Each row is a point. The last column is the point's height on a tilted bowl or saddle (a function of degree 2), plus a little noise. Count its main directions that bend up, bend down and stay straight.
In the rows, 100 means zero.

Points:
array([[153,  49,  55],
       [127, 109,  77],
       [ 65, 111,  99],
       [ 85, 105, 104],
       [127,  78,  77],
       [144, 121,  49],
       [ 78, 128, 122],
       [ 48,  56,  52],
       [ 42,  60,  38],
       [ 58,  81,  72],
       [125,  60,  88]])
Directions: 1 up, 1 down, 0 straight

Points:
array([[119, 106,  82, 129],
       [118,  87,  50, 155],
       [117, 150,  83, 119],
       [135, 140, 112, 119],
       [157,  95, 140, 118],
       [137, 111, 120, 120],
       [ 78,  56, 118, 124],
       [ 88, 108,  89, 131],
       [107, 131,  40, 122],
       [164,  82,  92, 137],
       [ 68, 145, 150, 178],
       [107,  34, 191,  92],
       [116, 177, 101, 138],
       [118, 120, 129, 129],
       [130, 111, 159, 129],
       [ 66, 120,  96, 137],
       [ 83, 128, 100, 136]])
Directions: 1 up, 1 down, 1 straight

Points:
array([[ 83, 178,  59,  68,  99],
       [ 94, 102, 118, 142, 100],
       [103,  71,  80,  86, 105],
       [ 27,  67, 120,  87, 143],
       [ 98, 125,  92,  41,  95],
       [117,  62,  45,  87, 109],
       [ 41, 118,  86, 109, 112],
       [122, 155,  83,  81, 125],
       [105,  72,  66, 109, 111],
       [120,  81,  85,  64, 100],
       [142,  72,  85, 107, 115],
       [ 70, 122,  79,  32,  79],
       [100,  94,  68,  30,  74],
       [ 83,  94, 121, 103, 105],
       [ 91,  87,  84, 104, 105],
       [ 85, 122, 101, 113, 112],
       [ 82,  89,  93,  87, 104],
       [ 95,  53,  89, 122, 115],
       [ 32, 195, 168, 140, 195],
       [112, 115, 105,  94, 108],
       [120,  54, 124, 127,  90]])
Directions: 2 up, 1 down, 1 straight

Points:
array([[111,  64, 102, 182,  37, 164,  94],
       [108,  62, 139, 120,  77,  57,  75],
       [154, 107, 113, 114, 124, 116, 114],
       [ 79, 154, 134,  64, 107, 147, 115],
       [113,  68, 162,  71,  43, 112,  68],
       [118,  96, 128, 127,  88,  62,  81],
       [ 73,  89, 101, 116, 184, 120,  84],
       [ 88, 154,  67,  93,  81,  73,  65],
       [135, 136,  51,  98,  53,  98,  67],
       [122,  59,  66,  56,  82,  97,  75],
       [129,  99, 111,  71,  99, 109,  94],
       [102, 123, 131,  94, 125,  71,  84],
       [114,  88,  79, 147,  95, 160,  93],
       [129,  76, 152, 169, 138,  92,  60],
       [104,  64,  88, 119,  95,  63,  88],
       [145,  91, 146,  75, 124, 108,  94],
       [162,  96, 115,  81, 121, 121, 108],
       [ 83,  93, 146,  88,  57, 122,  96],
       [155,  85,  52,  75,  85,  85, 124],
       [ 54, 107,  76,  78,  30, 108,  14],
       [ 69, 111, 123, 105, 111,  70,  82],
       [110, 132,  83, 124,  92,  89,  85],
       [ 53,  91, 120, 136, 113,  49,  49],
       [157,  83, 107,  91, 108,  75, 109],
       [101, 110,  82,  86,  99, 124,  86],
       [ 51, 129, 160, 142, 126, 156, 191],
       [ 47, 100,  90, 105, 112,  32,  63],
       [ 94, 101,  95,  73, 127,  76,  96],
       [ 38, 143, 101,  59,  52,  84,  38],
       [128,  79, 134,  92, 136,  44,  69],
       [158, 119, 158, 147, 159, 122,  98],
       [108,  29, 115,  76, 159,  78,  56],
       [124,  49, 169, 105,  87,  84,  73],
       [ 45,  86,  68, 139, 118,  79,  43],
       [ 97,  97,  76,  50,  76,  56,  90],
       [111,  89,  93, 152,  83,  83,  82],
       [149,  59, 126, 118, 175,  60,  51],
       [ 86,  34,  85,  70, 156, 117,  54],
       [190, 101, 145, 108, 107, 170, 130],
       [165, 173,  87, 149,  80,  94,  65],
       [131,  77,  38, 102, 125,  39, 154],
       [ 73, 133, 107,  77,  83,  44,  72],
       [131,  76, 153, 108,  96,  87,  88],
       [ 88,  63, 158,  47,  38,  81,  41],
       [131, 108,  89, 142, 152,  28,  61],
       [ 97, 104, 107,  95, 176, 177, 136],
       [161, 102, 142, 100,  98, 103,  98]])
Directions: 1 up, 3 down, 2 straight
